Each row of a before or after table is a point. One or more steps were done to the points. Then noise was added and the rows were shuffled. The steps act on columns, c1 being the first. Write out the steps. A step turns or swaps two columns, mirrors them in a line or flattens them onto one, adds a multiple of one to another, or multiplies or shifts one. Angles are multiples of 10 degrees, from the lower column toward the higher: turns from -170 to 170, lines from 10 to 170 but not 90. Use the fewest steps. Two steps may share a column if one is a turn and the other turns, adds or multiplies; they go together, in the order done. Otherwise the lowest column goes first.
(in the rows, 128 means zero)

Before, 9 rows:
[[ 38 123  80]
 [ 89 105 165]
 [ 84  53 125]
 [160 101 185]
 [ 78 171 181]
 [125 125 107]
 [181  96 156]
 [ 37 119 140]
 [112 132  76]]
After:
[[108 194 178]
 [167 182 221]
 [157 115 160]
 [138 159  64]
 [205 179 177]
 [200 231 118]
 [179 164 125]
 [119 186 146]
 [104 156  71]]
Steps: turn c1 and c3 by -140 degrees; shift c2 by 60

Before:
[[113 135 116 167 119 157]
 [136 138 130 165 134 126]
 [117 137 110 133 112 114]
 [133 126 129 150 125 144]
 [113 124 130 149 170 109]
 [130 121 168 151 137 120]
 [121 108 108 126 133 113]
 [164 126 121 150 120 113]
 [168 118 142 122 143 128]
 [111 129 130 137 122 104]
 [113 141 139 155 121 160]
 [131 142 147 113 116 131]
 [109 130 115 164 137 129]]
After, 13 rows:
[[ 77 129 139 130 123  63]
 [ 81 124 150 131 172  69]
 [ 81 141 154 138 122 120]
 [131 121 150 168 136  80]
 [150 137 166 129 133  85]
 [235 125 150 122 120  72]
 [247 117 120 142 143  88]
 [142 128 150 130 123 103]
 [137 141 112 147 116  91]
 [ 95 137 133 113 113  76]
 [ 71 130 166 113 138  90]
 [ 82 135 167 115 119 117]
 [108 110 125 108 133  73]]
Steps: multiply c1 by 3; swap c3 and c4; shift c6 by -40

Before (9 x 9):
[[162 106 127 155 243 128 101  93  80]
 [148 160 103  66  84  86 150 133 130]
 [ 38 162 111 155 114 144 191 177 159]
 [177 142 140 131 101 116 179 132 162]
 [ 89 197 135 157 127 180 182 191  54]
 [137 109 195 169 202 101  83  77  62]
 [113 118 180 132 229 140 157  60  87]
 [123 131 119 102  74 177 143 146 128]
 [139 167 147 153 193 131 105  46 133]]
After, 9 rows:
[[147 176 123 145 103  93 153 129 202]
 [ 49 144 156 152 152 113 127  76 104]
 [122 126 138  94  77 138 107 115 162]
 [175 141 109 157 227 141 104 168 120]
 [126 114  81 129 231 121 142 176 128]
 [148 124  78 166 195 146 117 161  96]
 [125 161 133  57  79  94 157 111 162]
 [100 165  85 153 204 134 112 196 171]
 [ 49  80 151 163 145 105 166  90 199]]
Steps: turn c1 and c2 by 50 degrees; add -0.3 times c1 to c5; multiply c3 by 0.4; turn c3 and c8 by -150 degrees; flatten c6 and c7 onto the line at 130 degrees; shift c9 by 40
